Rows are points. A path goes straight from each point to the next, and from the last back to the first. The post is the endless flat space through its rows: a point in 2 columns, a line in 3, a plane in 4, and so on, so that a path can go around it. Count how often the path circles the post. Going back the other way cancels.

Post (1 x 2):
[[14 14]]
Path:
[[ 21 -20]
 [  3 -10]
 [-45  37]
 [  0 -23]
 [ 27 -16]
 [ 60 -13]
 [ 41  51]
 [ 35   3]
 [ 21 -17]
 [ 25 -49]
 [ 58 -16]
 [ 38  64]
 [  4  68]
 [-34  34]
 [  6 -13]
 [ 33 -41]
 [ 26 -24]
 [  2 -37]
 [ -5   9]
 [ 12 -45]
 [ 28   3]
 [ 54 -18]
 [ 27  25]
 [ -5  74]
 [ -4  41]
 [ 19  44]
 [ 71  22]
 [ 25  56]
 [  6  34]
 [ 39  68]
 [ 62  -5]]
Times around: 1

Post (2 x 3):
[[ 47   1  18]
 [ 12  -4 -42]]
Path (17 x 3):
[[-12  26 -19]
 [ 37  41 -37]
 [ 74   8 -38]
 [ 70 -22   6]
 [ 11 -56 -16]
 [  9  -1  27]
 [ 19 -26  27]
 [ 26 -45 -45]
 [ 42  -8 -20]
 [ 80  30   3]
 [ 33  36 -21]
 [  8  33  -2]
 [ 70  17  49]
 [ 62   4  -9]
 [ 52 -43 -33]
 [  0 -41 -35]
 [-37  -5 -41]]
Times around: 1

Post, 3 rows:
[[ 54 -22  52   3]
 [  0  20 -64  16]
 [ 33 -33  26 -15]]
Path (16 x 4):
[[ 25  11  10 -48]
 [-24 -22  34 -25]
 [ -1  21 -16  54]
 [ 55 -48  10  42]
 [ 74 -16 -34   9]
 [ 66   8  21  11]
 [ 31  36 -17  19]
 [ 32  34  29   3]
 [ 51  -8   3 -70]
 [ 71 -31  -3 -21]
 [ 28 -20 -13  12]
 [-22 -27 -61  -3]
 [-18  28   3  46]
 [ 38  -6  56  -8]
 [ 57 -39  55 -75]
 [ 47  15 -15  -5]]
Times around: 0

Post, 7 rows:
[[ 46  36  95 -18  31  32  32  21]
 [ -7 -14 -20  34  28  -3  11 -54]
 [ 25 -35  25  28  40  10   0  11]
 [ -1  -3   2 -14  11 -19 -20   8]
 [ 29 -13 -17  56   8 -14 -16 -30]
 [-12 -27 -13  29  -1  15 -39 -32]
 [-30 -14 -12 -14 -54   4  22   1]]
Path (25 x 8):
[[ 17 -58  23 -18  39 -23  -7  12]
 [ 33  -1 -14   9 -13   6 -12 -38]
 [ 32   2 -13  54 -31  37 -20 -38]
 [-47  34  -6  15  26  40 -28 -30]
 [ -6 -23  19  77  60  -5   0 -21]
 [ 10 -32  37  31  13 -28   1 -11]
 [  3 -41 -17 -16   4 -30 -35 -50]
 [ 45 -57  37 -19  41 -43  20  25]
 [ -1 -22  15  15 -32 -14  13 -10]
 [-11  20  32  27   9 -15 -11   9]
 [-23  18 -34  -8  11  -2  -6  19]
 [ 12 -32  -8  23  -1  58 -22   5]
 [ 72 -17  14  14  27   3 -21 -14]
 [-16 -50  21  22 -22  44  22 -25]
 [-22 -24  37   9  10  41   1 -14]
 [ 36  25  46  18 -18 -12  26 -22]
 [ 48  27  30  -1  15 -13 -12 -44]
 [ 14 -24 -17  -3 -28   4 -38 -63]
 [  5 -29  69   3 -14  19  16 -24]
 [  0  -6  30  30  11 -26 -56  23]
 [-11 -23 -12  32  36 -10  -2  43]
 [  9 -28 -13  41  77  46  10 -32]
 [ 20   1   0  -4  -4  29   9 -32]
 [ 21 -15  52 -28   6  19  -6 -11]
 [-40 -30  -2 -10 -28  -8 -37 -29]]
Times around: 1

Post, 8 rows:
[[-25  -6  42  62 -14   3 -55  -2  51]
 [ -4   9 -46  51 -41   7 -10 -24  22]
 [  1 -35  93  27  10 -38  39  48 -52]
 [-31  14 -64  44 -49  14 -47  12 -80]
 [ 10 -10 -26  16 -66  16 -11   0  11]
 [  1  -9 -11   1 -19  28  21  33   4]
 [  4   8 -37   8 -21 -24 -31  26  -6]
 [ 17  -6  18   2   3  -4  -1   8 -25]]
Path:
[[ 48 -13 -12  38 -64  14 -16  -2   9]
 [ 15  29   2  58 -62  18 -23 -10  -8]
 [ 24  34  20  13 -35   3  -7 -16   2]
 [-15 -22  10  17 -95  11 -36   6 -25]
 [-24 -28  16 -37  -3  18 -49  80 -15]
 [-21 -23 -42  65 -26  -6 -51 -21 -35]
 [ 30 -28   8  48 -46  37   4  -5 -12]
 [ -4   9 -27  60 -71 -35 -35  30 -40]
 [ 20  25 -17 -13 -80 -23   9  17  18]
 [-22 -11  16  32 -48 -29 -17  27  -3]
 [-10  32  10  15 -60  21  -6 -11  21]
 [ 29  48   8  41 -17  48 -23 -38  -3]
 [ 14   2 -14  39 -12 -22 -12  21 -25]
 [  4 -42  -9  26 -44  44 -13  71  12]
 [-14  -8  21  35 -37  42 -10  38   7]
 [-23  25 -34  50 -63  -3 -48   7  18]
 [ 35  -4  26 -23 -48 -13  21 -19  -9]
 [  1 -29  -2 -66   6  12   5  30  -4]
 [-11 -50   3  23  -2 -36  -1 -16 -26]
 [-39 -22 -56  26 -18  72 -20  46 -23]]
Times around: 2

Post, 10 rows:
[[ 25   4  18  30   7  -5 -25  45  -6 -31 -11]
 [ 17 -26 -55  26  72 -32   8 -11   3 -53  -4]
 [-14  26 -46  55  15   8  40  42   9 -34 -25]
 [  6  10  52  30 -47  21  31   6  10   7  35]
 [-22 -11  22  20 -24  27  20   6 -42  15 -12]
 [  4  -9  33  28   7  17   2 -18 -10  43 -17]
 [-18   4  23 -14 -11  35 -13 -11   1  -2  -6]
 [ -6  -4   7  15 -45  32 -35  19  -4   3  19]
 [ 16 -28  32  12 -21  18 -17 -22   8  -7 -42]
 [  0  -6 -70 -74  16 -22  -5  -9   6  -4  15]]
Path:
[[ 41  -3  53 -41   8  34   6 -16  34   3 -15]
 [ 34   8   5 -11  -6  31 -22   0  20 -27 -25]
 [ 55 -31  23 -37  22 -27 -13 -15 -32  16 -11]
 [ -1   6  38  18  -5  51 -10  34 -36   8  21]
 [ 10  26   6 -21  -3  25 -17  24   8 -46  -8]
 [-10  -2  -1  56  11  11  17   3 -46 -34 -10]
 [-18 -30 -17 -20 -17  -6   1 -24 -25  -2   3]
 [  2   4  13  11  35 -15 -16  43 -29   0  14]
 [ -6   8  -7  23  49  17  40   5  39 -24 -32]
 [-16   6  17  42 -34  13  16  35  -7 -18  31]
 [-32   0 -50  29  -6 -11 -52  -1  -1  11  13]
 [-10  13  12  95  33  10  58  -1 -66  11 -14]
 [ 11  35 -27  15 -16  13   5  25 -18 -20  -7]
 [-40   2 -47  26 -23  -5   3  13  -6 -53  11]
 [ -5 -10  25   6 -17  -6 -21  -8  45   2 -22]
 [ 10 -34  16  11 -19  -6   4   8   0   8   2]
 [ -9   7   9 -30  18 -13 -27  -9  27  12 -26]
 [-28 -23  -4 -13  15  -9 -52 -41 -66  47  19]
 [-29  22 -22   9 -18 -15  25  16 -27 -16   0]
 [-41  -9 -11 -46 -68  18 -54  30 -38  45   5]
 [ 10   1  28  45   5  10  28   1  19  29   2]
 [ -5 -14 -30 -17  -4   4  24  29  13 -62 -45]
 [ 14  -8  14  -4   7 -13  16  -1  10   2 -12]
 [-20   4  -9  21  -7  -7  16  21  -7 -13  -9]
 [-37  -7  12  13 -24  39   1  23  20 -10   3]]
Times around: 1

Post, 13 rows:
[[ -7 -16 -24 -10  10   6  51  21  -1  41  10   0 -11  -2]
 [ -6   9 -39  22 -17 -17 -16  -1   6  -3  -2  20   0 -22]
 [-17  15  -4  20 -26  11 -14 -35 -29 -25  48   5   8 -10]
 [-34  26   4   5 -22  24 -18   0  12  -9   4 -16  -9  -2]
 [-30 -31 -20   5 -43  53   2 -18  10  36  20 -18 -14   7]
 [-21  -8  -6 -41 -23  28 -28   8  -5   2  -1  -2 -56   7]
 [  2 -43 -27   5  23 -22  26 -11  31 -11   5  -5 -25  -7]
 [  0   9 -25   1  -5 -11 -11  -3  14 -26  16  30 -11  15]
 [ 18   3 -11   3 -29 -27  -6 -18 -12  -1  62  -9  24 -16]
 [  7   6  19  36   6  18  -7 -35  14  -5  28   7 -25  -7]
 [ 20 -19   7  16   3 -19  14  20  17  22 -46   6 -40  24]
 [-18 -20  -7  34  11  36  -1  -2  -3 -11  41 -13  -5  -5]
 [ 21  17  32 -25 -14  -3  -1  14 -13  22 -23  15  11  -6]]
Path, 20 rows:
[[-19  14  19  21 -40   2   1  -1  -4  33  47 -17  23  13]
 [-28   7   1 -24 -23 -18   8 -29  12  14 -34   0 -17  30]
 [ 14  -2   4  13 -28 -11  10  14   5  46 -20  23 -11  14]
 [-10  -4 -52 -45 -15 -14  -1  -8  24   4  49  29 -35   7]
 [-35 -21 -15  22 -29  46  -2  -3 -21  33  -7  -6 -13  17]
 [ -1  32  16 -17  23 -11 -20 -15 -13   5  20   7 -23 -23]
 [-37 -37 -40 -30 -17   0  13   4  13  20  26  24 -56   6]
 [ 15 -15   7   6 -20  -4  14 -10 -20 -10  48  17  21 -23]
 [  0   1 -35  15 -34 -18 -17   7  -1 -12  -3 -53 -10 -33]
 [  2  -6 -19  11  -7  33 -18 -10 -29   4 -16  39 -25  44]
 [-33  -6 -13   9 -10   4  -3 -24  25   6  -9   7 -21  -2]
 [ -3 -11   5  -1  -2  10   2  -2 -21  33 -12  -4   8  -2]
 [-43  67 -37 -10 -21  50 -16 -19 -11  30  39  22 -28  -9]
 [-41   7 -20 -39  -7   5  -6   3   1  25  18  14 -20 -12]
 [-10 -10 -16  33   8   8   3   3  14   6  17  26 -28  -8]
 [ 27 -21 -19  48 -36  16 -12 -22  33  -9  56   2 -28  16]
 [ 27 -23  11  53   7 -12  16 -31 -23 -43   9   1   1  -3]
 [ -7  27  13   0 -35 -28   0  -6  28 -27  95 -16   4   3]
 [ -4 -35 -12  -2   5   8  -6   8   2   2  22   2 -58  29]
 [ -1   4   7 -34  -1  -8  -5  38  42 -11   9   6 -15  21]]
Times around: 1

Post, 17 rows:
[[  1 -32   7 -10  26 -17 -20 -27  -8  15  -3 -32 -35 -33 -14 -40  30 -34]
 [ 20  40  23 -30 -64  60   7 -20 -53  27 -36 -11  81 -20  16 -11  53 -40]
 [ 17  25  32  30   5  34  25  29   8 -36 -31   5  25  53  11 -33 -21 -45]
 [  5  -6 -50  20 -52 -20  28 -12 -10 -41 -34 -35  49  43 -15  16 -21  21]
 [ 25  34 -70  -7  18 -66  21 -38  11  39  10  80 -35  10 -26 -12  45 -18]
 [-50  -1 -34   1 -32  22 -26 -13  56  48  12 -19 -54 -54  18  21  49 -38]
 [ 23  35  61 -36 -11  21   2  26   2  11  59   2  62  30  -2 -17  -8   9]
 [  1 -12 -59 -18  46  34  43  22 -14 -19 -66 -35 -31   9   5 -15 -38  12]
 [ 24 -19 -25   8  37 -11 -19 -23   6  20 -51 -44  26  30   7  -5 -61 -17]
 [ 28  39  70 -28  13  21 -25 -11  -4 -66 -11  -1  36 -16  39 -29 -63  65]
 [ 31  -8  32 -19  38  18 -44 -44   7 -28  32 -36   3  35  33   5 -14   2]
 [ -4  28  52 -66 -42  57 -58  23  38 -29  -5   6  -7 -27 -22  -5  24 -10]
 [-30  14  -5  15  13 -21 -24  24 -10  46 -21 -22   3  59  25 -27  25 -29]
 [  8  24   1  38  -3  -3 -37  11 -24  13  -6  34 -95 -31 -33  18 -10  -1]
 [ 14  35 -21   1  -4  -8  13  25  -7 -63 -17 -36  71   0  -8  63  -3  24]
 [ 37 -20  66 -23  16  65 -48  -4  33  -2  27 -10  77  25 -15   2  35  30]
 [  6 -15  26 -25   6 -30  30 -12  19  14 -69  23 -54  19 -44  26  22 -20]]
Path, 13 rows:
[[-11  14  -4 -13 -32  41   6 -36  -2  14  -1  18  -9 -16  41   6   1 -78]
 [-18 -11  24   5  26  14 -24 -20 -49 -15  39 -51 -33  18   3  30  27 -36]
 [ -8   8   9   1   6  28 -28   1 -28  45   4 -16  31  22   2 -18  36  28]
 [-15  48   7 -39  -5 -42  15  -4  21  21  20 -16  10 -24  38 -45  15  22]
 [ 40  58  49 -10  33 -21  31 -26  20 -11 -20 -17  29   0  13  -8 -10 -47]
 [ 15  36  61   5  37  -9  -9 -12  -7 -34 -12 -20  33  13  25   1 -14 -51]
 [-21 -43  17  18  -9  28 -30 -20  10  -5  16 -16  85  32 -12   4  33  -4]
 [ 33  14  12 -13  28  44  -9  44   6 -24  -7   2   7 -23  12  15 -75  32]
 [ 61 -18 -14 -24  44  19 -31   7   3  36 -15  -2 -68   2   8  10  19 -52]
 [ 28  30   3 -27  12   1 -23  16   1 -40 -46 -73  37  38  19   7  35  18]
 [  4  20 -13 -11  17   4  -8  10  34 -40 -59 -10 -41  30 -42  38  17  50]
 [ 54  30  -6  45  -2  30 -19  31  31 -13  -8  34 -10  -4  21 -28 -16  16]
 [ 12 -33  -1  -5 -32  66 -43  10  26 -12 -37 -24 -34  -8 -10   0 -11 -51]]
Times around: 0

Post:
[[ 17   7  -4   9   2 -18 -23 -20 -22  10   0  39  14  13 -25 -27  28 -35]
 [-32  23  15  40 -34 -29 -15  18 -33 -14  -4  22  -5  44 -39 -28  -3  16]
 [ -3  19  36 -31  10 -24 -33 -19  13  -5   3  12 -17 -17   2  -9   3 -37]
 [ 30  -8  52 -11 -34 -10 -23 -61  17  -8 -10  23 -19  -4   7 -15  25 -15]
 [  1 -14 -15  40   5 -69   5  -4  -6  34 -27   7   0 -10  18 -14 -27   1]
 [ 55  36 -25  55   3  -9 -20  -3 -25  -9  10  13 -23 -10  39   1 -22  27]
 [ 31  -9  41  -3 -25   8  -7  32  14  -4  -7  50  -5  -5 -19  -3  30 -25]
 [-15   8   8  37 -36  -4  37   5   2  74  37   8   6  -7  -5 -10 -11 -16]
 [  6   4  19   2 -18   1 -28   6  34 -44  19  62 -14  14 -32 -15 -36  10]
 [-21 -13  37  10 -15   8   4  12  43  30   7  -3  27 -41 -16  -8  -4  16]
 [-14  -4  -1   1   3  16 -25  -5 -48  34 -15   0   0   0  -1  -8   6 -10]
 [ 55   4   4  -5 -28 -38 -59 -14 -17 -33  -8  51   0   6 -15  39   6  -1]
 [-20 -24 -14  26  17  27  13   1  25   9  -1  60 -53 -26  -2 -11  40  50]
 [ -7  33  36  -2  -6  15   5  -7  24  -4 -16  -5  15 -35  -6  -4 -21 -13]
 [ 12  32 -33  -6 -19   7  -3   7 -30 -26  22 -46   6  10   1 -12 -17  27]
 [-12  40   1   5 -27  16  19  15  10  38  19   1  25  14  27 -17  -4   9]
 [-16  32  27 -25  24  19 -23   0 -27   5   9 -45  80  38 -18   5  12 -53]]
Path (25 x 18):
[[ -2  -1  34   1  -6  53 -32   2 -61   3  -5  47   2  33 -14   0   0 -30]
 [ -4   5  -1  52  -3  32   8 -20 -29  40   4  47   2  13 -38 -14  18   7]
 [-36  25  22  32  19  39 -13  28 -11  55  -5  37  -9  23 -37  -1   3 -15]
 [ 45  -8  13  46 -47 -17 -47 -14  -1  30 -22  76  48  25 -19  20  10 -40]
 [ 48   4   9  -6 -57 -22 -22   4  36 -51   2  40  -8  12   5  16   6  27]
 [  9 -13  11   2  -3 -49 -23 -30  22  20 -42  44 -21  -8  19  14  42 -28]
 [ 31 -51 -32  61 -14 -48 -11 -26 -16 -34   5  48   7 -44 -49   0  -2  18]
 [  0   8  19  29  24  35  20  31  -9  49  24 -44  52 -49 -11  17 -23 -20]
 [ -5  32   1  28  13   9   6  11  16  28  -7 -21  46  -8   8 -36 -19  27]
 [ 34  31  19  -3  -3 -45  21  46 -19 -31  -8 -69  73  66 -11 -76  43   8]
 [ 29  43  24   0 -31 -26 -13  -2 -11 -28  23  -2   5 -16  37  18  -2   5]
 [-39   1  81  26 -26  20   8  19 -31  43   1   5  27  25  39  22  41 -24]
 [ 45  37  28 -21 -42 -21 -19  -7  18  43  31  41  61 -29  14  27  -3 -29]
 [ 50 -10   2  -9 -25  -9  16   4  17   2  -2  77 -16  71   9 -25  38  13]
 [  5 -16  47  41   6  -8  11  28 -17   9 -54 -13  30  35 -21 -12  18 -43]
 [ 27  28 -53 -41 -23  10  -2  24 -11 -61  26  38  -7  19 -47   4 -18 -29]
 [ -1  25  35 -13   7  -8 -37 -43  25   1  -8  33   7  28  19   8 -20 -37]
 [ 36  42  48  34 -37 -24 -32   3   8  22 -40  37 -19   6  13  18   8  36]
 [-10  36  -8 -38 -51 -58  -1  30   2  -1   5  59  -8  33 -32  24  11 -47]
 [-27  20  21  38   3  36 -17  -9 -15  43 -30  20 -21 -37  55  -6  26  39]
 [-16  25  32  32 -28 -31  45  51  17   9   5   6  45 -28 -10 -15 -43  -8]
 [-37  36 -18 -23  29   3 -20 -29 -51  46  33 -29  69  21 -38   0 -19 -45]
 [ 29  24  25 -29 -46 -22  -6  23  23 -10  13  28  -1   3 -52 -13 -42 -22]
 [-30  63 -23  16  34  -1 -17 -28  -6 -29  11  48  42  95 -54   0  20 -52]
 [-36  10  23 -12 -10 -16 -14 -34  16 -41 -15   5  -2   6 -20 -24  48  18]]
Times around: 3

Post, 17 rows:
[[-40 -22  48   4  -9  17  15  44   7  -3  24  22  41  14  -4 -37 -10 -17]
 [  8  10   0 -29 -11  33  61 -17   0  -4 -15 -24  13 -20  -6 -12   6   4]
 [-16 -12 -70 -19   2   1  10 -45 -31 -50 -23 -21 -27 -33 -35  15  10  20]
 [  2 -10   4  -7 -12  11  -9  -9   0 -32 -22  -8   3 -29  13  -1   8  -4]
 [-23  21 -21   1   8   0   4 -13 -19  -7 -33 -44 -12 -12  -2 -17  -5   2]
 [-19  -7   1  10 -26  32  -4  18  -5  -1   3  -2  10  45  10   5   4  -5]
 [-10  -5 -32 -41  -9  -1 -22 -37 -20 -30   0   4 -18 -20   4 -22  34   7]
 [ -7 -16 -30  -8  10  23  16 -20   4 -20  -1 -32 -24  -2   1 -12  -8  -6]
 [  6   6  -8 -10 -32 -18 -14  26  20  11  -2 -18   6  39  13  16   8  20]
 [ 13  24 -33  -5 -57  31   9 -12  16   7  33   5  25 -18 -11   9   1   1]
 [ -3  12 -26   7 -16 -27 -19   0 -11 -18  35  21  15  34  11   7  16  -6]
 [ -6  15 -27 -20  19  -4 -14 -11  11   0 -11 -29   1   2   3  15   1 -37]
 [  1  -3   0 -27   2  38  25 -19  -4  25  -1 -14 -17 -14  19  24  11  58]
 [ 10  -4 -16 -14 -23  -4   3 -30  19  25 -12   2  40 -13   9 -13  -7 -22]
 [ 19  10 -19 -41 -10 -26 -17 -19 -25 -17  11  48  11  17   1 -14 -21   5]
 [-15 -54  54 -24   4  11  -8 -20 -20 -10  21 -34 -29  22  -9  -3  -5  -8]
 [-12  -4   8  10  14  14 -15  -4  10 -13 -12 -32  30  25  -7 -21 -16 -12]]
Path:
[[-25  -1  51 -23 -34  18 -17 -17 -25  64  13 -55  17   4 -11  20   2  16]
 [-22   3 -25 -38  22 -50   2  34  18  19 -16 -46 -21 -12   0   5  26  38]
 [ 18 -17 -17   4 -53  11 -11   5  -2  -3 -30  11  26  61  -6  -1 -14   8]
 [ -2  18  15   2  18  -8  -6  35  21   2 -23  13  40   5   2  57  -8 -13]
 [ 14 -13  23   9 -23  19 -22 -10 -41 -14   6  11   6  53  16 -30  -7  43]
 [-26   6  10 -10 -21   5  28  35 -22  13  18  -3 -27  18  14 -21  33 -17]
 [-18  17   5 -26  12 -40 -26   2 -18  38  26 -26 -31   7  11  -1  32 -10]
 [ 11 -30 -18 -28 -30   5  -5  -9 -15 -23  -3   3  16 -14  29  -6  29  -6]
 [  0   7  23 -21 -66  34  42  -7  13  15  -6 -37  33  39  27 -56  30  -3]
 [-23  22 -19   7 -20   0 -36  21  14  17 -15 -29  23 -41  17  41  10  12]
 [  1 -16 -33   1  33 -13   9 -19 -24 -43 -19 -15   7  -7   7 -29  33 -14]
 [ 22  25 -77   3  10 -56   1   1  29  22  -1  44  51  21 -31  -9 -36  33]
 [ 24  -2   3 -23 -16  -6  12  26  63   3  30 -21   0  40  -3  17  -7  15]
 [-37   5   8  -8  19   9 -12 -26   2   6  -4 -20  39   0  -4  33  19  12]
 [-22 -49  11 -17 -17 -55   5  13 -22 -70  -5 -27  -1 -16 -26 -20 -14 -22]
 [-50 -25  20  30 -34  95  60 -13 -21  30  52 -13  28  24  35 -15  44 -46]
 [-26 -17 -14 -18  22 -30   2  14  46 -36 -25 -17  31 -10  -6  50  -9 -23]
 [ -5  -4  -1 -30  33 -39 -16 -27  17  12  -6  12  13   3 -17   3 -21  17]
 [ 13  -6  21 -33  33  19  56 -11 -22 -15  20  21 -32  -4  21  13  31  36]
 [  5   2 -44 -35 -37  32  18  -2  34  43  15  -8  12  -6  -2   4  10 -34]
 [-12  38  41   8 -14  25  23  34  22   8   9   6  19   8  13 -22  23  -8]
 [ -1  32 -21 -21  19  14  58 -62  19  53  20  -8   5  -6  39   4  32  18]
 [-28   5 -14 -15 -37   7 -19 -12   3 -31   0 -50 -58 -34  22 -30   1  36]
 [  2 -24 -22  16   6  -2 -29 -19   6 -53 -17   2  -2   8   1  15  23  36]
 [ 15   8   4  30  -9  11 -32 -50  -8  18  -4 -49  27  45 -19 -39 -30  22]
 [  5 -26 -18  -2  -2   5 -13 -47 -22  40  10 -21  31   6   5  23  12  42]]
Times around: 0

Post, 17 rows:
[[-13 -23   3  53 -17   9   7 -11  21 -13 -42 -20  19  37   2  -7 -15   2]
 [-21 -10  -3  41  -9 -14  28 -38   9 -24  -6  -9   4  25  12 -17   3  31]
 [  7   5  -4  -6   1 -15  58   0   0   6  11  43 -13  -1 -12  17 -50  24]
 [ 13 -29 -36 -11  -2 -24  32   8  10  33  38  17  -6  -9  -1  10 -30  -9]
 [ -4  -6 -17 -18 -18  14  42  31 -10   7  29  28 -45   6 -14  -5 -19   6]
 [ -5 -21 -16  53   4   6  16 -32 -30 -15 -27  13   7  39  29 -11   3 -17]
 [ 12  11  -7  16   4  18 -30  15 -19 -19   0 -13  11 -14  14  33   3 -19]
 [ 10 -13 -19  48 -29   3  16 -47  -4 -40 -58  -5  12  25  23 -16 -16   1]
 [ -7   4  -9 -51   1  11  33  21   6   0  39   3   2  19  22  35 -27 -24]
 [ 20 -19  15  -4   2   6 -32  -2   1 -42 -29  -3  -7   7  21  30  30 -38]
 [ 10  -7  29  -2  43  42 -23  36  21 -42   1 -19 -14 -32  40   1   6 -26]
 [  1   8 -14 -15   4 -24  34  45 -10  12   8   0 -23   8  26  -7 -20  -8]
 [ 10  -2  38  -8   9   9 -15  -5 -23 -33 -10 -15   6 -20  12  -7   7 -34]
 [-18   1 -38 -41  13  25  25   5 -16  16  -9  -1 -15  25  -9  35 -14   8]
 [  4   1   0 -18   5  17 -16  20  -2 -32 -11  21  39 -12  15   0  30 -15]
 [-19 -30 -30  24  -1 -16 -28 -15  11  -2 -17  -4   4  48  25 -18 -26   5]
 [  4  28 -33 -23  13  10   9   0  19  25  24   9 -20  13  -8  10 -17 -25]]
Path (29 x 18):
[[-20  -5 -14 -57  12  19  15  31 -28 -19  11  15  48  35  27 -13   5  16]
 [-20 -41  14  49   4 -21  44 -27  20 -24 -15 -24   2  21  41 -26 -17  42]
 [ 12  -7 -20  84 -10  -5 -28   4  10   0 -15 -22  25  23  37   3 -30  -7]
 [ 37 -15 -11  28 -15   5  -2  34  20  -9   7 -19 -35  32  -4  16 -32 -27]
 [  2  -7 -27 -24  -3  17  29 -54 -50  -9 -14  18   9  26  -7  23 -28 -49]
 [-42 -48 -31   4   7   2  22 -37 -22 -22 -63  21  36  55  24  10  11   6]
 [ 15  -6  -2   4 -39  20 -17  30  12 -26 -42  -1 -10  -7  27 -14 -32  -6]
 [ -4 -45 -35   1  -1   2  36  -3 -21  18 -14  -7 -20  45  28 -19  13 -27]
 [ 16 -25   1 -36 -23 -66  20 -10  35 -14  -7  17 -52  39  -3   2 -34  29]
 [ -5 -34   3 -27 -24  12  30  -6 -26 -52 -38 -31   4  21   6  34 -67  12]
 [ -8 -37   1   6  -7  35  34  -5  19 -40  21  14  -8  15   2  18  -2  -5]
 [-17  -9 -30   0  36  27  17  -5 -36  28  32  41  31  43   7  10  -1 -25]
 [  7 -26 -30 -35  21 -16   7  -8   1  37  13   5  -8  15  22  -6 -17  -3]
 [ -1 -12  16 -13 -48 -28  17 -18   5  19   5  16 -26  14 -38  45  10  -6]
 [ -5  -2  37  41  20 -26  -8  -7  20  12  13  29   2   5  18   3  -9  13]
 [  4 -24 -28  -5  14 -13 -95  -6  -8  20 -36 -26 -13  48  21 -21  -6 -26]
 [ -9   2 -19 -16  19  11  19   3 -15   6  -5  -6   9  60  25   1 -53 -34]
 [-21 -23  10  45  16  12  44   3  15 -27  -6 -50   0   7  19 -43 -31 -25]
 [ 16 -16  52  10  17 -19 -31 -47  34 -30 -25  28 -10 -47 -13 -16  -8 -32]
 [ -6  22 -58 -26   4   7 -44  29 -50   4  -9  13  33  -5  46  33  22 -21]
 [ 10  19  -8 -27  -2  46  26   8 -37   1 -10  38  28  22   8  -9  -3  -9]
 [  6  18  -8 -40  34  23  44  16 -46  -5   8  52  19  15  -5  16  -2  23]
 [ -1  11 -79  12  30  -1 -11 -33 -38  -8 -42  24 -40  23  -5 -19  -5  -1]
 [-32 -10 -17 -17  37 -12  10   6  34   7   5  16  41  74  29  18 -34 -25]
 [ 25   1 -22  50  -4   6   9  56   5  11  15 -45 -21 -33  -7 -31 -17 -22]
 [  4 -32 -10  34 -24  40  50  19  25 -13 -11  27 -30   0 -18  -4 -55  15]
 [-24  25  41   7  36  -1  49  70  25   6  55  -3   7 -50  44   7  -5 -18]
 [-19  14 -39  26 -10  62  15 -30 -10  -3  -1  10 -29   9 -33  10   0 -30]
 [ 17 -40  -5  37  12 -10  -7 -13  13 -10 -43  -6 -15  15 -12  -9 -60  -3]]
Times around: 2
